Rows are points. A path goes straight from each point to the next, and from the last back to the first. The post is the endless flat space through its rows: a point in 2 columns, a line in 3, a plane in 4, and so on, so that a path can go around it. How many times does the path go around the post? Going back the other way cancels.

Post:
[[23 -5]]
Path, 24 rows:
[[ 25 -25]
 [ 43  -6]
 [ 38  24]
 [ 21  34]
 [ -9   3]
 [  5 -21]
 [ 32 -28]
 [ 38  -8]
 [ 48 -18]
 [ 51  24]
 [ 20  30]
 [ -5  -1]
 [  9 -31]
 [ 36 -30]
 [ 60 -17]
 [ 34  25]
 [ 18   9]
 [ -4 -16]
 [ 17 -25]
 [ 50 -28]
 [ 43   0]
 [ 29  37]
 [ -6   7]
 [ 13 -17]]
Times around: 4

Post:
[[ -4  -9  10  -3]
 [ 35 -27 -15   0]
 [-28  38  20   1]]
Path (21 x 4):
[[  1 -17 -45   1]
 [ -9 -16  -6 -34]
 [-34  26  32 -29]
 [ 28   8   2   4]
 [ 21 -14  26  39]
 [-31  21  15  16]
 [  6  -7 -21  -1]
 [-46  26  23 -22]
 [ 15 -30   6 -16]
 [-36  31  20 -15]
 [-44 -17   1 -37]
 [ 51 -57 -48  15]
 [ -3 -15  13  29]
 [ 60 -20  15  19]
 [  2  23  28  -3]
 [  1  10  -7 -33]
 [  5  10 -21 -13]
 [ -3  -1 -11   5]
 [ 12 -19  -1  27]
 [ 22 -49  10   6]
 [ -9 -30   1  28]]
Times around: 0

Post (7 x 8):
[[ 29   4 -50   0  -5  32  46  54]
 [-10 -24  35  13  -6  -4 -11 -20]
 [-31  -1 -12 -25  15 -29  10 -12]
 [ 13   2  -5  -5  -7 -58 -27 -53]
 [ -6   0 -28 -40  -1   8 -18  48]
 [-19  15 -18  -1  36 -50 -31 -13]
 [-27  -9 -10  -3  11  -9 -26 -39]]
Path (13 x 8):
[[-20 -45 -16  19  18  12 -47  -4]
 [ 57  -8 -45 -15 -26   0 -11 -43]
 [-12  32 -60 -47  31 -15  16  -5]
 [-49   0  17  10  16  42  23  49]
 [ 20   7 -17  -4 -16  -3  30  13]
 [-40  14 -16   9  34 -54  32 -12]
 [ -3 -28 -57 -35 -10 -36  16  -7]
 [ 28  -7 -19  22  29 -15   8 -31]
 [ 13  11 -51 -32  -2  18   6 -29]
 [-39  25 -26   5  30 -15 -14   6]
 [-10  36 -33   4  15 -48 -59 -20]
 [ 36  12  10 -31 -47 -43  10 -34]
 [-30 -11 -17 -22  -8 -20 -59   8]]
Times around: 2

Post:
[[ -3  20   5  -2   5   8   8 -23  11  15 -22]
 [ -8  11   4 -22 -19 -25 -21 -12 -27  -6  13]
 [ 25   8  -2 -14  -7 -12   1  -6  17   8   6]
 [  4 -22  23 -12 -25 -17 -12  -9  -4  -7  18]
 [  7  19  -4  23 -14 -12  13   5  28  20 -22]
 [ 16   2   3   7 -16   4 -25  -8   1   0  -1]
 [-10   2   1 -15 -12   5  -9   6  13  24  -7]
 [ 10  -9  -1  -1  12 -23  -2  18  27 -60  -5]
 [-16  -2   7 -23 -29  -2 -35 -33   3 -16  13]
 [ 27  -2  21 -13 -11 -18   1  31  24 -50  -7]]
Path, 22 rows:
[[  2  11  17  18 -33 -33 -20 -27   0 -29   8]
 [ 50   8  17 -11 -29 -24 -28   4  -7 -12  11]
 [ 20   5 -21 -27   3 -25 -11 -15 -11 -20   5]
 [-35   4  -8 -19 -10  -6   5  -3  14  -6 -10]
 [  4   3 -13   1  11  16   0   6  17 -21 -17]
 [ -3   8 -39  -7   7 -15  -1  13  20 -23  -4]
 [  4  -6   9  24  -2 -10  -3   9  -3  -6  10]
 [ 13  -1  19  -1 -21 -25  -1  26   9   0   2]
 [ 50  39   0  -8 -19 -16  -7   4  17  -2 -10]
 [-17  30  -2   0   1  -7 -15  25  33   3 -16]
 [-29 -25   9  20 -10 -16 -16 -40 -13  -8  22]
 [ 22  16  14 -18 -29  -3 -22  -9  13 -16  14]
 [ 16  28 -10  -6  -2 -44  -5 -30 -20  -3  18]
 [ 29 -16  18 -30 -13 -23  -7  14  -1  12  -2]
 [  5  20  36 -26 -34 -22   7   7   0   2 -18]
 [ 15  33  -9 -19   1   5  -4 -38  -4  12 -23]
 [ -5  16  -3   7 -23  12 -23  -8  -6 -35 -15]
 [  7  40 -12 -27  -4 -14  11 -29 -25   0 -15]
 [-12   7   0  -7 -35 -18 -48 -23 -23 -17   3]
 [  8  -7  26 -21   8   3  -5 -20  22  14   4]
 [ -6  -1  25   7   0 -10 -15   1  15 -46   6]
 [ 10  14   8 -10 -25 -34   7 -30  20 -16  22]]
Times around: 1

Post:
[[-31   2 -18  12   2   6  -4   2  26 -11  33  -2  -3  31 -23  12  -6  -5]
 [  9  11  13   6   6 -17  -9 -18  29  -8 -18   4  -2   2 -14 -23  -1 -13]
 [ 13  -2  -2   8   4  16   6  -2   1  19  -3  -1 -30   2   7  22 -23 -28]
 [-13  12 -25  10   3  14  17   0   4 -10   8  21 -19  -9  -1  -4 -20 -20]
 [-10   3   5  -4  17  -9   8  -9   1  11 -20 -19   4  12   6 -29 -12  17]
 [-18   1  -8  13   4  -9 -10 -21 -25  38  29 -21 -12  13   2  34 -19   3]
 [  3 -10  -9  -3  -2   7   8  31  -4   8  -4  17   1   1   0  -7   6 -23]
 [ -4  20  -2  34   8  -4  31   9  25   0  11  -3 -13  20 -24 -17   3   1]
 [  1  -1  27  15   1  46  -9  16 -11  -2 -11   9  26  12   1 -12  -9   4]
 [ 10  14   4  -6  20  23  -6  12  -8 -23   4   4 -16  18  17  17   8   8]
 [ 27  18 -20  36  13   1   0  -7  18  23  12  15  -4  24  11  -1   1  -6]
 [  7   0  10 -10  15  -1  -6   7  -5 -18   0 -19   5   0  11   1 -27  35]
 [-27   3  19  -3  20  29 -39  27  -3  12  10 -15   0   0  -5   9  -2 -25]
 [  3  -7 -12  13  -2   5  -2  -9 -20  -3   6 -31  -8  -2  -8   2 -15  -4]
 [ 17 -16   4 -27  33   9 -10 -16 -14  -5  18   1 -37  -6   4  -2  -2   9]
 [  5   0 -23 -15   6   1 -12 -16  12  25 -17  -5  -4 -19  -9  11   5  19]
 [  9  -8 -13 -28   5  -6 -23  -5   0  25  -1  12 -52  -7  21   7   4  15]]
Path:
[[ -1  14 -15 -15  40  14 -16  -2   7  22  24  -5 -52  -2   8 -17   1  15]
 [ -9   8  22 -21  -8 -23  -5  10   5   1  -8  -9 -34 -15  -2 -12  -7 -11]
 [-10  20   0  -8  15  31  -9  12 -11  -2   9 -11 -20  21  21  33  -4  10]
 [-24 -19 -31   7 -10   5  -9   1 -35  24  11 -24  36   8  15   7   5  13]
 [-18  -3 -12 -23  34 -15 -24 -20  18  28 -37   0   7  -1  10 -35  25   2]
 [ 11 -17  25 -24  18  26  18  36 -18 -34  -9 -13 -59  19   8  15 -15 -14]
 [ 17  23  12 -10  18  36  21 -23  12   4 -20   4 -55  21  -6 -11  -7   9]
 [ 11   6  -3   7  -7  26  29  -6  12  -8  14  20  -4   6 -20  25 -20 -14]
 [ -5 -32  -8 -15  18  -1  -9  23 -20  15  35 -26  -9  20  12  12  21   1]
 [-22 -21  -3  14  12 -15 -22  16  12  18   0 -26   7   0 -14  18   6 -29]
 [  4   8  -3 -16  16 -20  15   4 -20  -6  16  21 -30  -2  12  18  -7  27]
 [ 20  11  -6 -26  -6  19   0  24  12 -15 -36  20 -31   4  21  19 -22  -3]
 [-10  16  13   4  22  17  -3   1  13  16   6  22 -10  10 -13   4  -2 -23]
 [ 45   6   1  -5   1  34  11  28   5   6 -27 -11 -11  17  18  26   5  -1]
 [  9   6 -22   0  11  -4  -3 -38  38 -23  13  13   5   1   3  -5  -7  21]
 [ 22  -4  25  32   8   7 -11  23   6 -20  -4   0  13  34  24  12   8 -16]
 [ -2 -18   8  -3  -2   1 -12  10   0   2  18 -17 -24  -2  -5  20 -10  10]
 [-22   4  15  16  21 -23  10   0   0  27 -18  -6  -2   5 -15  -2  21  15]
 [ 12   2  11  26  26  13 -17 -32   3  25  11  18 -20  12 -16  -8  -8  -6]
 [ 27  40 -17  42 -14 -28  33  -7  -8   0  -2  -4  21  -2 -11   1 -42   4]
 [ 16 -10 -10  15   3   4   0 -25  -2  10   6 -60  38   5 -30   5 -12 -10]
 [-12 -23 -57   7 -13   2 -27  13 -17  35  21  -6  28 -23   3  -5   4 -10]
 [-24  -3  16   4  43  14 -15   3  20  16   5 -27 -12  -6  -9  -8  18 -14]
 [ 17  21 -10  -6   8  30  15 -45  -1 -33 -18  28   2  -3   1   2  19  25]
 [  0  -9  17   5  10   1  11  36   3  17 -18   0   3 -10  26  27 -13  -7]
 [ 10  -6  22 -13  15   3 -14  48   7 -25 -10   6 -19  17  11  -9  11 -27]
 [-20  23 -17  11   5 -20 -28 -30  -4  33   6 -12  13   8 -13   5  -5  -1]]
Times around: 4

Post, 17 rows:
[[  3  22  18  18  -6   1 -17  -3  29   6 -22 -21  12 -33  33 -11   4 -21]
 [ -2   2 -27  26   3   4 -11 -17   6  -7 -11  19 -25  -2 -18   3  -5  41]
 [  5   5 -39  -4   2  -1 -15  22 -35   0  22  12  -8  18  17  14  -1  10]
 [  7 -23 -14  11  31   4  -6  25 -18   5  14 -12   4 -24 -21  11  18  11]
 [-15   0 -32 -11 -12  10  18   3  10   1   8  14  24  -3  18   7 -12  -5]
 [  7  23  12 -41  28 -11   5 -11 -18  19 -10   1  23 -19  18 -23 -13  -8]
 [ -7  -4  17   2  10  -4  -5  -5  -8 -22   8  17   1  23  -4   9 -19   8]
 [-17  -7  30 -35   6 -21  -6   8  -1  -5  15  14 -12 -21   5  12 -19  -8]
 [ -7   2  36 -30  -1   7  11   9 -20 -25  46 -10 -10   4  -4 -23   7   4]
 [-10   4 -25  -1   0   5 -23  -5  11 -34 -24  23  -4 -12 -11  -1  26   9]
 [  3  -6  -6  22  14 -22 -28 -15 -33   0  16  34  -7   2  13  22   8   2]
 [ -5 -19 -14 -34 -26  -1  12  12 -23 -12 -14   8  10 -15  29  10 -10 -25]
 [  6  29  27  10  -7 -24 -12  19  -1  -2 -13   6  30 -35  15 -38   3  -8]
 [ -2  14  -3 -30  -9 -18  29   2   0  -3  -8  -3  14   3 -10   2   9   9]
 [  7   5  -4   6   0 -12 -26 -10  11 -27  13  -4   7  -3 -12 -23   2  -3]
 [ 17  -1  21   8   5 -20   8   7  41 -12   2  14   3  26  22 -29 -14  -2]
 [ 18 -10   5 -21 -13  21 -23  19  -5  -3  28  -3   5 -26   3  23   9  17]]
Path, 30 rows:
[[-19  28  14 -28   8   1   0  38 -38 -21  36  -3  17   8  -2   6   7  10]
 [  7  24  17 -47  -5 -28 -12  12  16 -36   3 -20 -25  -4  -4   9 -24 -11]
 [-11  -5 -30 -17  16   0  19   3  -9  -5  24  26  11  21 -10   7   3  -5]
 [-11 -13 -28  23 -16 -23  -4  -4  12 -16   7  -9  -5   4  -8  -8  10 -28]
 [ -9   5  -1  -7   8  -2 -32 -10 -21 -17  -6   1 -17  -6 -29  -6 -13  28]
 [ 13  -2   6  -1  12 -40  -8  23 -26  21 -32   5  13 -43   4  19  29  31]
 [-27  19 -27   3  26   4 -35  21  -9  17  24   0  57 -19  23  -7  30 -15]
 [  8   6 -26 -14  -6  15 -30   1   3 -11   8  -8   3 -21   1  16  -8  32]
 [ 10 -33  20  12  49 -13 -21 -15 -56 -39  -2  16   1   5 -12  -3  15 -14]
 [ 23   2  24   0  12  23 -48  20  -4 -49  30  -6  -8  24  -4   0  16 -13]
 [  9 -18 -33  -4   0  -7  13 -31   0  14   5  10  -7 -24 -27 -11  23  -2]
 [  3   1  36 -17  -4 -31   1  12 -33  -9  -4  22  -5  26  -7 -14   4  14]
 [-20  -9  19 -17   4 -38 -19   9   2   4  27   6  -8 -11  -5  37 -18  24]
 [ -8  18   2  13  24  -2   7  19 -12   7  29 -21  -7  -1  26 -51  12   0]
 [  3  -8   7  -1  -8 -20   1  -1 -21  24 -25 -17 -34 -19 -14   4   4  29]
 [  4 -11  49 -28  14 -51  15  41 -30 -10   2  21 -23  30 -12  27  12  -6]
 [  5  15 -60 -22  -1 -11  -6   3   0   1  -5 -11   1  -3 -15  14 -23  -1]
 [ -1 -10 -13  10  36   6  -5  16   3   3  23  15  11 -35  39  20 -23 -20]
 [  4   5 -19  51  -3 -13  -4 -12  12  -5  -6   7  21  -3  25 -16 -26 -20]
 [ 11  -8  12   1  -1 -12  25   3 -13 -11   3  15  12  -1 -43  -9  -4   6]
 [ 31 -20  44 -24  43  -3 -36   6  13 -18   5   0  20  -9  -3  -8  33 -20]
 [ 12 -28  26  32  17  17   1  16 -15 -10  13 -12  10  -6  -2 -36  20   6]
 [ -4  16   7  24  18   3  -8  12 -16   1  -6  21   6  15  15  19   5  35]
 [-11   8 -12 -23 -26   1   7  -4 -22 -16 -15   9 -12 -35  37  27 -12  13]
 [-23  13   2  20  12 -31  -3 -11  24   5   1  11 -19   4   1   1 -23  32]
 [-17 -10 -22 -26 -18 -33  -5  29  -6  16   1   5   9 -21   9   6  13 -14]
 [  7 -12  15  -6   5 -11 -18   2 -29  18  18   2 -41   1  30  15  -6  -9]
 [  7   7  10   7  24  12  -1   9   7 -34  -9  14  15  10 -15 -40  -5   4]
 [ 27  39 -28 -27 -54 -25 -19  -9  19 -39 -24  -6   1   0  21  -2 -32  -6]
 [  8 -24  -1  11  41  14   7 -20   7   8 -21  -5  15 -60  38 -42  -4  -2]]
Times around: 1

Post (17 x 18):
[[ 20  -6   5   4  12  19   3   7  -2   5  15  15   1 -14  -4   0 -21 -21]
 [ -3 -12  18   9  -5   7 -15   7  -6  -5 -18  -7 -17   1  19  -3  -2 -15]
 [ 29  -2   7   9   3 -14   5   9  10   0   9  -9 -13  18   7  -3  11  -5]
 [-11 -18  -6  -4  -4  44  11  -6  -3  25  10   2  -1  -6  -1   1  -9 -18]
 [ 18   2  13  12 -16   3 -13   0   0   7   8   1  -4  -2  11  21  13   8]
 [ 22   7  12  24 -10 -18   2  -3  -8  19  -9 -11 -22 -10   8   0   5  -3]
 [  8 -14  32  14  -9 -22 -10 -17   6   9   5 -14 -36  -7   3  -5 -17   0]
 [ 16  -2 -11   5  -4  31  -8 -15   0  -3  18  -4  18  -8 -10 -18 -11  -7]
 [ 18   9  20  16 -15  -7  -2  15  -8   6   4  -2 -22  21 -10  -1   4   8]
 [-53  -3 -38  -4  25 -24  -4 -20 -12 -17 -12   2  -2  -3   3  -6  -7  24]
 [  5   2   6   4   2  -5  -8   4  -1 -12   9  -6 -24  -2 -16   7  27   6]
 [-15  -3 -27 -32  23 -31 -10 -18 -23  -9  -4 -25   4  11 -21   1 -11  27]
 [  1  14  -3 -12  -5  16  -2 -14 -12   5   6  17   0   2  11 -11   6 -16]
 [  6 -23   2   1   3  14  -3 -11 -23   4   6  16  10  -6   0  -8  -3 -16]
 [  7 -13 -21  -4  -8  20  -6 -16  -7  -8  -2   0   0  -8  -6  16  -6 -29]
 [  5   6  29   9  -7 -25 -11  10  -7   6  19  -9  -7   9   3   1   5  -7]
 [ 20  10   8   7  -1  36  14 -23 -15   3  19   8  13   1 -10   1 -11 -26]]
Path:
[[  4  27 -15  16  14  -8   7  10 -32 -11 -19  37 -29  -3  -5 -15  22   2]
 [ -5  -5   8  11  12   6  -4  -2 -22 -16 -13   7 -25  13 -27   7 -20 -21]
 [ -7 -33  19  34   5 -29  -6  -2 -24   7  10 -15 -15   4 -13  -3 -14 -23]
 [ 17 -14  -8  14   1  27 -18   5  -7 -14 -22   6  23 -11  18  -9   4 -34]
 [ 50  14  42   5 -14  -1  12   4  10  22   9  -4   1  15  19   0 -19 -14]
 [  0  -7 -27   3   7  17   5 -42 -15 -24 -10  -4  15 -20  24 -13   9   5]
 [-10 -29   3  35   0 -20 -15   2 -46 -22 -13  24  -2  16   1  -5  13  20]
 [-20 -28   0 -16 -27  23 -60 -15 -20 -17 -12 -10  -5 -15 -10  27  22 -51]
 [ 26  -6   9  11  -3  -1 -21 -31   5   6  16 -31  -9 -32  -6  35 -18 -41]
 [  5   1  -8  -6  11  -8 -30   0   6  -5   2  10   5 -33  21  -3  -1 -14]
 [-28 -40  17  -8 -28  22 -43  -6   9 -18  -7 -12  -9   2   8  11  -6  -6]
 [-14  37  -1  -2  13  -2  30 -47 -14 -24   3   3 -17   5   4  -4 -18 -15]
 [ 32  -8  -4  21 -13   2  13   2 -17  14   0  -8  21   9   8   4   9   1]
 [ -5 -22  -6   4 -19  36  -5   6 -32  17 -13  -7   6 -15  20   7  -3 -14]
 [ 23  15  -9  -3  -3  -8 -14  -9 -12   0  32  33  21  -3  11  -8  -3  -9]
 [ 23  12  -2  -2   9  -1  -8  10   2 -15  23   1  13  30 -17 -12  -3 -23]
 [  8   6  10  -5  14  -2  15 -10  19   7  -1 -27 -24  12 -15  10 -41   0]
 [-19  -8   9  11 -19  16   2 -11  -1 -16   3   6 -28 -21 -11  10  20  -4]
 [ 25 -33  -6  22 -10  17  -3  -4 -14   7 -18   0  -9  -5  11 -13 -15   4]
 [ 19  12  11 -11   5   8   0   6 -25  15  22 -10  18  15  -1   4   3 -19]
 [  4  -2  -2  14 -38  12 -16 -17  15   8  12  -2  -7 -42  39  56 -18 -23]
 [ 18   6  -5  11  -8 -27   0 -41  -2  -4   2 -17 -28 -30 -15  15  -5  -2]
 [ 28   9  -3   9  -1 -11  -1   5 -27 -11   2  19   5  21  17 -25  -7 -36]
 [  5 -16 -21  17   4 -12   7  18   7  -3 -28   3 -17 -15  45  31  19  -7]
 [ 11   5   0  -8 -37  -2 -15 -20 -21  -5  -6   3  19   3  43  24   0 -58]]
Times around: 3

Post:
[[ 13   3  31 -19  -2  43   7  -2  -4  -9  13 -19   9  29  26  14  -3  -6]
 [-16 -23  -8 -45  29   5 -25 -14  -5  -5 -36 -25   8 -24   4   0 -11   7]
 [  7 -18  11  -7  18  -3  -5 -26   0  19  13  -2  -3  44   6  10  17 -22]
 [ -5  -6 -31  -5  -2 -20  -8  11  -3 -13 -35 -26 -23  15  -8 -24  32   2]
 [ -9  14   4 -34  16   6   8 -10  -2   8 -16 -22  13 -31  16  21  21 -20]
 [  5  -2 -33   9  12  -4  28  -7   5   7  10  -5   5  -5  16  11  -4  11]
 [ -1  13   1  10  11  13  -8  -5  -2   1 -31   4  15 -18  -3   5   1  -7]
 [-24 -12  21 -16  -1  14  29 -21  42   3 -16   4   1   9 -13   2  -1  -1]
 [ 19 -17 -15   9 -16  11 -18   4  13 -40   7   3   0  12   5  -8  21 -17]
 [ -2 -27   0 -17 -14  14   9  16 -11  28   6  -8  21   8   6 -30  11   7]
 [  3 -19  -6   3  30   7   9  32  -4  -8   8  28  18  -6 -25 -15   9   2]
 [ 38 -23  -6 -10  -2  -1  12  19   7   0  16 -26   8  -5 -14 -20  -2  18]
 [ 32  24 -13 -16 -11  23   4  -3  10  -1  20   3  12  -4  -9 -25  25   4]
 [-26   6  13   6  23   7   1  -6   4   0   0  -5  16 -31  22  -3  17   1]
 [ 24  -4  -6   1  28 -21 -19  16  37  21 -13 -13  10  11  -1   2  17  -5]
 [ -6  -3 -27 -17  14  16 -20 -17   9 -23 -12   7 -30 -48  11 -13 -26   2]
 [ -4 -14 -10  25   6  21  -4  25  29   7 -20  10 -10 -14 -19   0  14  19]]
Path, 28 rows:
[[-28  -6 -20  32  25 -12   3  -7  24 -38  -9  31   3 -42 -16  19  35  -1]
 [ 17   2  -4 -11 -14   2   6   2  30 -14   6   0  16  -1   8 -19  14   1]
 [-17  12  25 -18  31  -4  20  12  27  12  10   7  -8 -10  16   5  -3   8]
 [ -5 -12  -4  20  -4  15 -14 -11  23  13   2  -1  -9  18   0  23  17  -9]
 [  9  10 -20  14   9  10  26  -1 -19  27  15  -1  23 -21 -14 -11  11  -1]
 [ 60 -10  -1   6  17  -9  24 -12   3  23  47 -23 -23   8  14  13 -21 -10]
 [ 12  33  -6 -10  17  15  -1   8  43   2  12 -13  -6 -13  12 -10  47  19]
 [-28   0  -1   6   1  -2  20  11  15  12 -41  10   1 -20  -5  12 -10  19]
 [ -3   9  -2   0   2  40 -14  26  38  -3   3  11  33 -19   8  11  -4   6]
 [  5 -13 -44 -11   4  24   3 -14   2 -10 -13   9  -1  -8 -27  -9 -16   2]
 [  0  16  -4 -37  25  38  13 -12  32 -38 -15  12  -9  22 -13 -16   1  -2]
 [ 13  19 -36 -42   9   3  -9 -25  -8  24  -8  -7 -33   4  15 -24  35  15]
 [ 23   7  16 -17   4  38  13   8  23  19   4  22 -11   3   1  14 -25  19]
 [-19  21 -27 -49  -8  15  -3   3   3  21 -50 -28   5 -36  13 -11 -35  26]
 [ 11  -3 -16 -26 -12  48  -4  -6  36  11  -9 -18   9 -18  25  23 -24  11]
 [ 22 -18 -30 -15  10 -33 -19  -6  -1  -2  -3 -24 -11   0   0 -22  25 -32]
 [ -1  23   8  15  36   8 -16  -5 -51  -6  49   4   9  37  18 -44  22 -13]
 [ 11  27  -8  13  28  -1 -12   4  -8 -28 -21  -5   9  10  -7   2   9   9]
 [ 20 -13  18 -17 -19  19  -6 -11   8 -18  19   5   5  24  18   6  10 -18]
 [ 39   4  17  15  13 -12  19  44  24 -17  14 -58  -3   5  20 -19  29  39]
 [ 24 -40  -7  38 -14  18 -28  36   4   5  -9 -11  13   3  13 -17  11  -2]
 [ -7 -27  20 -30   9  19  -9  -5  -9  11  -6 -23  26  -4  17  -9  23  -8]
 [ 15 -13  12  13  11   1 -18   5 -14   0 -14  -7   7   7  -8 -15  20   5]
 [ 30 -12  29   6 -25  38  -9  50  33 -10  15  14   6  21   6   7  24 -23]
 [-17  -3 -14  12 -11   5   7  -6  -2  -4 -31 -48   8 -12 -16   9  19  33]
 [-18  10   5  -5  13  16  27  -1  10  14 -10 -13  24  19  22  10 -20 -16]
 [-20 -30  11  38  -6  24   8  25 -14  26   4  -5   3  10   8 -37 -19  15]
 [-41 -12   9   0 -12  31  21  13  38 -33 -22  25  12   7   8  -1 -13  -3]]
Times around: 2
